Every row gives one point. The points of each table are mixes of a few directions, plus a little noise. How many directions does each table use, and how many do they share? Where both have some left over, give the other angles between the two spaces (their principal angles), to ten degrees, smallest first.

First, 4 rows:
0: -0.031 -0.027 -0.006
1: -0.020 -0.017 -0.005
2: -0.014 -0.012 -0.003
3:  0.064  0.057  0.013
Second:
0: -0.047  0.039 -0.018
1: -0.003  0.013  0.005
2: -0.011 -0.053 -0.046
3:  0.018 -0.012  0.008
4:  0.014  0.050  0.047
5: -0.006  0.007 -0.001
6:  0.035 -0.043  0.004
Directions: first 1, second 2, shared 0; angles 40

First:
0: -0.017 -0.003 -0.036 -0.059  0.025 -0.054
1:  0.013  0.038 -0.002  0.028 -0.014 -0.001
2: -0.007  0.020 -0.030 -0.030  0.012 -0.044
3:  0.006  0.017  0.001  0.015 -0.008  0.003
4:  0.012  0.009  0.020  0.038 -0.016  0.029
5:  0.004 -0.017  0.023  0.022 -0.009  0.033
6:  0.013  0.043 -0.003  0.029 -0.015 -0.002
7: -0.026 -0.106  0.028 -0.045  0.022  0.033
Second, 6 rows:
0: -0.023  0.019  0.010 -0.025  0.013  0.038
1:  0.022 -0.009  0.006  0.004 -0.025 -0.073
2: -0.046 -0.017  0.002  0.052  0.036  0.022
3:  0.010 -0.015 -0.012 -0.001 -0.052 -0.015
4:  0.063  0.010 -0.008 -0.003  0.047 -0.022
5: -0.025  0.013  0.001 -0.028 -0.018  0.046
Directions: first 2, second 4, shared 0; angles 50, 80

First (7 x 9):
0: -0.019 -0.003 -0.034 -0.009 -0.023 -0.044  0.011 -0.021  0.005
1:  0.026 -0.022  0.063  0.002  0.015  0.024 -0.026  0.035 -0.057
2:  0.009  0.068 -0.052 -0.031 -0.016  0.006  0.046  0.025  0.034
3: -0.048  0.003 -0.004  0.021  0.005 -0.019  0.023 -0.013  0.023
4:  0.012 -0.049  0.040  0.012  0.006  0.009 -0.035 -0.013 -0.033
5: -0.006 -0.004 -0.037 -0.010 -0.030  0.019  0.036 -0.038  0.043
6:  0.027  0.005  0.019  0.015  0.046  0.002 -0.053  0.023 -0.016
Second, 9 rows:
0:  0.007  0.023 -0.005 -0.016 -0.003 -0.022  0.002  0.028 -0.020
1:  0.008 -0.030  0.024  0.012  0.013  0.001 -0.032 -0.008 -0.018
2: -0.007  0.018  0.007  0.003  0.004  0.015  0.019  0.016  0.005
3:  0.009  0.009  0.010  0.005  0.028 -0.024 -0.033  0.025 -0.023
4: -0.015 -0.057 -0.047 -0.011 -0.050 -0.040 -0.001 -0.084  0.022
5: -0.013 -0.004  0.021  0.046  0.056  0.031 -0.025 -0.008  0.031
6:  0.010 -0.041  0.039  0.013  0.003  0.033 -0.016 -0.012 -0.015
7: -0.036  0.088 -0.025 -0.027 -0.027 -0.006  0.093  0.059  0.014
8:  0.037 -0.007 -0.024 -0.026 -0.023  0.012 -0.004 -0.016  0.004
Directions: first 5, second 5, shared 5

First (10 x 11):
0: -0.008  0.033  0.002  0.007 -0.014  0.005  0.033  0.009 -0.069  0.032 -0.036
1:  0.000 -0.001  0.001  0.000  0.001 -0.001 -0.001  0.000  0.002  0.001  0.000
2: -0.007  0.032  0.003  0.009 -0.015  0.005  0.031  0.009 -0.067  0.028 -0.035
3:  0.006 -0.023 -0.003 -0.005  0.009 -0.002 -0.021 -0.005  0.043 -0.019  0.022
4:  0.009 -0.026 -0.002 -0.004  0.012 -0.003 -0.026 -0.008  0.050 -0.024  0.027
5: -0.008  0.029  0.003  0.006 -0.012  0.004  0.027  0.008 -0.056  0.026 -0.030
6: -0.007  0.022  0.000  0.005 -0.010  0.003  0.023  0.008 -0.050  0.021 -0.026
7:  0.019 -0.077 -0.006 -0.017  0.035 -0.015 -0.077 -0.020  0.158 -0.070  0.083
8: -0.004  0.015  0.000  0.004 -0.006  0.002  0.016  0.005 -0.033  0.015 -0.017
9:  0.003 -0.009 -0.001 -0.002  0.004 -0.001 -0.011 -0.004  0.021 -0.009  0.012
Second (11 x 11):
0:  0.104 -0.046  0.072  0.005  0.032  0.025  0.013  0.030 -0.014  0.046  0.013
1:  0.020 -0.002  0.012  0.008  0.016  0.021  0.012  0.004 -0.025 -0.042  0.017
2: -0.029 -0.018 -0.005  0.030  0.035 -0.014  0.002  0.028  0.003  0.021  0.001
3:  0.014 -0.005  0.035 -0.021  0.030  0.023 -0.021  0.003 -0.009  0.020 -0.003
4:  0.012 -0.028 -0.026 -0.013 -0.007 -0.010 -0.034 -0.004 -0.020  0.020 -0.008
5: -0.025  0.017  0.010 -0.026  0.000  0.030 -0.001 -0.032  0.009 -0.028 -0.029
6: -0.025 -0.020  0.009  0.021 -0.019  0.008  0.059 -0.029  0.066  0.008 -0.069
7: -0.019  0.060  0.006 -0.023  0.014 -0.017 -0.046  0.025 -0.023  0.009  0.061
8: -0.052  0.015 -0.017  0.006  0.027  0.001 -0.014  0.006 -0.013 -0.027  0.008
9: -0.001 -0.017 -0.040  0.022 -0.021 -0.018  0.011  0.000 -0.007 -0.019  0.000
10:  0.002  0.044 -0.056 -0.008 -0.107 -0.050  0.019 -0.031  0.036 -0.006  0.007
Directions: first 1, second 6, shared 0; angles 90

First, 10 rows:
0:  0.006 -0.037  0.068  0.045  0.108 -0.069  0.027 -0.096  0.053 -0.051 -0.030 -0.096 -0.052  0.026
1: -0.014 -0.005  0.016 -0.021  0.013 -0.002 -0.021 -0.033  0.020  0.000  0.007  0.019  0.005 -0.008
2:  0.001  0.011 -0.017  0.005 -0.018  0.019  0.023  0.045 -0.012  0.003  0.018  0.015  0.005 -0.009
3: -0.030  0.026 -0.015 -0.005 -0.030  0.004  0.009  0.042 -0.011  0.011  0.018  0.024  0.017 -0.005
4:  0.028  0.018 -0.056  0.023 -0.062 -0.023 -0.020 -0.018 -0.052  0.025 -0.037  0.018  0.020  0.022
5:  0.041 -0.016 -0.019 -0.014 -0.007  0.042 -0.010 -0.017  0.000  0.004  0.018  0.056  0.006 -0.023
6: -0.043  0.025 -0.004 -0.003 -0.019 -0.009  0.014  0.039 -0.004  0.006  0.016  0.007  0.012 -0.001
7: -0.007 -0.001  0.005 -0.016  0.004  0.025  0.005  0.017  0.011 -0.002  0.026  0.025  0.003 -0.018
8: -0.021 -0.022  0.055 -0.025  0.048 -0.003 -0.021 -0.007  0.033 -0.009 -0.013 -0.059 -0.019  0.008
9:  0.037  0.001 -0.034  0.008 -0.037  0.017 -0.006  0.028 -0.036  0.014 -0.020 -0.006  0.005  0.008
Second, 11 rows:
0:  0.020 -0.029  0.015  0.017  0.012  0.025  0.027  0.023  0.064 -0.048  0.062  0.021 -0.029 -0.032
1: -0.014  0.014 -0.004 -0.014 -0.014  0.013 -0.001  0.047 -0.024  0.018 -0.010 -0.019  0.009  0.006
2:  0.038 -0.019 -0.001  0.016  0.004 -0.016 -0.019 -0.027 -0.015  0.000 -0.047 -0.053 -0.015  0.026
3: -0.052  0.047 -0.006  0.013  0.014 -0.042  0.038 -0.007 -0.043  0.024 -0.020 -0.004  0.024  0.018
4:  0.051 -0.017 -0.026  0.022 -0.004  0.006  0.004 -0.056  0.005 -0.011  0.011  0.053 -0.002 -0.014
5: -0.048  0.013  0.031 -0.052  0.026  0.002 -0.031 -0.004 -0.017  0.033 -0.028 -0.026  0.018  0.011
6:  0.035  0.008 -0.039  0.011  0.000  0.018  0.022 -0.047 -0.030  0.014  0.010  0.080  0.021 -0.019
7: -0.071  0.020  0.024  0.013 -0.015 -0.054  0.004  0.030  0.041 -0.023  0.022 -0.028 -0.007  0.010
8: -0.028  0.013  0.026  0.002  0.054  0.012  0.058  0.029 -0.002 -0.004  0.017 -0.016 -0.004 -0.009
9:  0.085 -0.049 -0.006  0.004  0.003  0.038 -0.026 -0.017  0.006 -0.012 -0.019 -0.021 -0.026 -0.001
10: -0.016  0.000 -0.015 -0.032 -0.081 -0.001 -0.077  0.029  0.015  0.010  0.002  0.014  0.012  0.003
Directions: first 5, second 6, shared 5

First (8 x 20):
0:  0.005 -0.032  0.009  0.050  0.007 -0.011 -0.005  0.020 -0.002  0.000 -0.048 -0.003 -0.036  0.008 -0.002  0.004  0.053  0.067 -0.030 -0.003
1:  0.034  0.059 -0.026 -0.010 -0.006 -0.029 -0.005  0.038 -0.052  0.015 -0.033  0.057 -0.013 -0.027 -0.012  0.010  0.029 -0.008 -0.028  0.008
2: -0.055 -0.054  0.012  0.005 -0.032  0.041  0.050 -0.023  0.051  0.006 -0.055 -0.019 -0.010  0.036  0.009 -0.038  0.022  0.041 -0.009 -0.010
3: -0.051  0.024  0.032 -0.009 -0.011  0.011  0.018 -0.031  0.011  0.052  0.026  0.020 -0.003  0.028 -0.046  0.025  0.007 -0.057 -0.011  0.020
4: -0.018  0.034  0.034 -0.011 -0.032 -0.010  0.021 -0.040 -0.012  0.030  0.055  0.033  0.029 -0.011 -0.027  0.020 -0.004 -0.031 -0.009 -0.006
5:  0.017 -0.013 -0.040 -0.023  0.031  0.002 -0.061  0.010  0.002 -0.042  0.015 -0.003  0.003 -0.018  0.020  0.008 -0.008  0.009  0.040 -0.005
6:  0.052  0.000  0.008  0.014  0.043 -0.022 -0.040  0.005 -0.014 -0.032  0.079 -0.051  0.024 -0.018  0.018  0.017 -0.065 -0.030  0.032  0.002
7:  0.017 -0.019 -0.029 -0.016 -0.001  0.019  0.022  0.020  0.015 -0.029 -0.040 -0.034  0.006  0.002  0.041 -0.046 -0.032  0.009  0.014 -0.006
Second (9 x 20):
0: -0.012 -0.023 -0.036 -0.031 -0.021  0.024  0.010  0.001  0.020 -0.025 -0.047  0.011  0.005 -0.006  0.028 -0.034  0.010  0.037  0.013 -0.018
1: -0.013 -0.019 -0.053 -0.056 -0.014  0.032 -0.008 -0.003  0.024 -0.040 -0.029  0.009  0.016 -0.010  0.036 -0.035 -0.007  0.017  0.036 -0.019
2:  0.018  0.036  0.035  0.019  0.041 -0.029 -0.036 -0.007 -0.023  0.022  0.094 -0.018  0.008  0.001 -0.036  0.054 -0.040 -0.077  0.009  0.024
3:  0.009  0.015  0.040  0.042  0.011 -0.023  0.006  0.003 -0.019  0.031  0.022 -0.008 -0.012  0.009 -0.027  0.027  0.006 -0.013 -0.028  0.012
4: -0.002  0.001 -0.019 -0.028  0.006  0.009 -0.017 -0.004  0.007 -0.015  0.013  0.001  0.013 -0.006  0.010 -0.004 -0.018 -0.016  0.025 -0.002
5:  0.001  0.002  0.006  0.005  0.001 -0.004  0.002  0.000 -0.003  0.004  0.003 -0.001 -0.001  0.001 -0.003  0.004  0.000 -0.002 -0.005  0.003
6:  0.007  0.013  0.007 -0.002  0.015 -0.008 -0.017 -0.003 -0.005  0.002  0.034 -0.006  0.006 -0.002 -0.008  0.016 -0.018 -0.029  0.010  0.008
7: -0.005 -0.025  0.058  0.095 -0.046 -0.019  0.091  0.021 -0.014  0.050 -0.109  0.009 -0.051  0.025 -0.018 -0.023  0.090  0.102 -0.102 -0.007
8: -0.003  0.001 -0.034 -0.045  0.008  0.016 -0.028 -0.007  0.012 -0.027  0.017  0.002  0.019 -0.011  0.018 -0.006 -0.027 -0.022  0.040 -0.005
Directions: first 6, second 2, shared 2

First, 8 rows:
0: -0.008 -0.008  0.026  0.042  0.051 -0.031  0.016  0.008 -0.021 -0.003 -0.028  0.038 -0.014  0.018  0.021  0.026  0.025 -0.023 -0.003 -0.053  0.045  0.009 -0.058  0.006
1:  0.041  0.040 -0.046 -0.142 -0.119  0.021 -0.058  0.074  0.102  0.057  0.070 -0.032  0.028 -0.056 -0.014  0.007 -0.035 -0.029 -0.056  0.083 -0.076 -0.002  0.070 -0.028
2: -0.014 -0.012  0.007  0.038  0.025  0.004  0.017 -0.029 -0.030 -0.022 -0.015  0.000 -0.007  0.015 -0.003 -0.013  0.005  0.019  0.022 -0.012  0.013 -0.003 -0.004  0.008
3: -0.016 -0.015  0.007  0.046  0.028  0.008  0.020 -0.042 -0.037 -0.025 -0.018 -0.005 -0.007  0.018 -0.006 -0.017  0.001  0.027  0.030 -0.012  0.012 -0.003  0.001  0.010
4: -0.017 -0.014  0.003  0.039  0.020  0.014  0.015 -0.044 -0.032 -0.027 -0.011 -0.012 -0.003  0.012 -0.010 -0.025  0.000  0.031  0.031  0.000  0.004 -0.005  0.012  0.009
5:  0.000  0.002 -0.014 -0.018 -0.028  0.024 -0.006 -0.013  0.006 -0.002  0.013 -0.025  0.009 -0.006 -0.015 -0.022 -0.016  0.022  0.009  0.031 -0.026 -0.005  0.037 -0.003
6: -0.003 -0.005  0.013  0.017  0.025 -0.014  0.005  0.005 -0.008  0.001 -0.013  0.017 -0.006  0.007  0.010  0.013  0.008 -0.010  0.000 -0.023  0.017  0.004 -0.026  0.002
7:  0.011  0.011  0.006 -0.019  0.000 -0.025 -0.009  0.040  0.023  0.022  0.001  0.024 -0.001 -0.008  0.015  0.027  0.011 -0.035 -0.030 -0.016  0.011  0.010 -0.027 -0.006
Second, 11 rows:
0:  0.003  0.001  0.009  0.003  0.013 -0.018  0.000  0.019  0.004  0.008 -0.006  0.019 -0.004  0.002  0.012  0.018  0.010 -0.021 -0.013 -0.020  0.015  0.005 -0.025 -0.001
1: -0.006 -0.005 -0.016 -0.004 -0.024  0.035  0.000 -0.033 -0.008 -0.015  0.012 -0.036  0.007 -0.003 -0.022 -0.034 -0.018  0.038  0.024  0.037 -0.028 -0.009  0.048  0.002
2: -0.002 -0.001 -0.005  0.000 -0.009  0.012  0.001 -0.012 -0.002 -0.005  0.004 -0.013  0.001 -0.002 -0.008 -0.014 -0.006  0.014  0.009  0.012 -0.010 -0.003  0.016  0.001
3:  0.009  0.007  0.023  0.005  0.034 -0.049  0.001  0.050  0.010  0.022 -0.017  0.053 -0.009  0.004  0.031  0.051  0.027 -0.056 -0.035 -0.054  0.040  0.015 -0.070 -0.003
4: -0.012 -0.008 -0.033 -0.007 -0.046  0.067 -0.001 -0.066 -0.015 -0.031  0.023 -0.072  0.012 -0.006 -0.043 -0.070 -0.037  0.076  0.049  0.075 -0.054 -0.020  0.095  0.003
5:  0.000  0.001  0.002  0.001  0.004 -0.004  0.000  0.005  0.001  0.002 -0.001  0.004 -0.001  0.000  0.003  0.003  0.003 -0.006 -0.002 -0.005  0.004  0.001 -0.006  0.000
6: -0.005 -0.002 -0.011 -0.001 -0.016  0.024 -0.001 -0.024 -0.006 -0.012  0.008 -0.025  0.004 -0.003 -0.016 -0.025 -0.013  0.026  0.016  0.026 -0.019 -0.007  0.033  0.002
7:  0.016  0.011  0.041  0.009  0.060 -0.086  0.002  0.087  0.018  0.040 -0.030  0.092 -0.016  0.009  0.054  0.090  0.048 -0.096 -0.061 -0.095  0.069  0.025 -0.122 -0.005
8: -0.004 -0.002 -0.012 -0.003 -0.016  0.024  0.000 -0.024 -0.005 -0.010  0.008 -0.026  0.005 -0.003 -0.015 -0.024 -0.013  0.026  0.016  0.025 -0.019 -0.007  0.034  0.001
9: -0.005 -0.005 -0.015 -0.003 -0.022  0.031  0.000 -0.030 -0.007 -0.014  0.010 -0.033  0.005 -0.003 -0.019 -0.030 -0.016  0.033  0.022  0.033 -0.024 -0.009  0.044  0.002
10:  0.005  0.003  0.015  0.003  0.022 -0.033  0.001  0.032  0.007  0.013 -0.011  0.034 -0.006  0.003  0.020  0.033  0.018 -0.035 -0.023 -0.035  0.025  0.010 -0.046 -0.002
Directions: first 2, second 1, shared 1
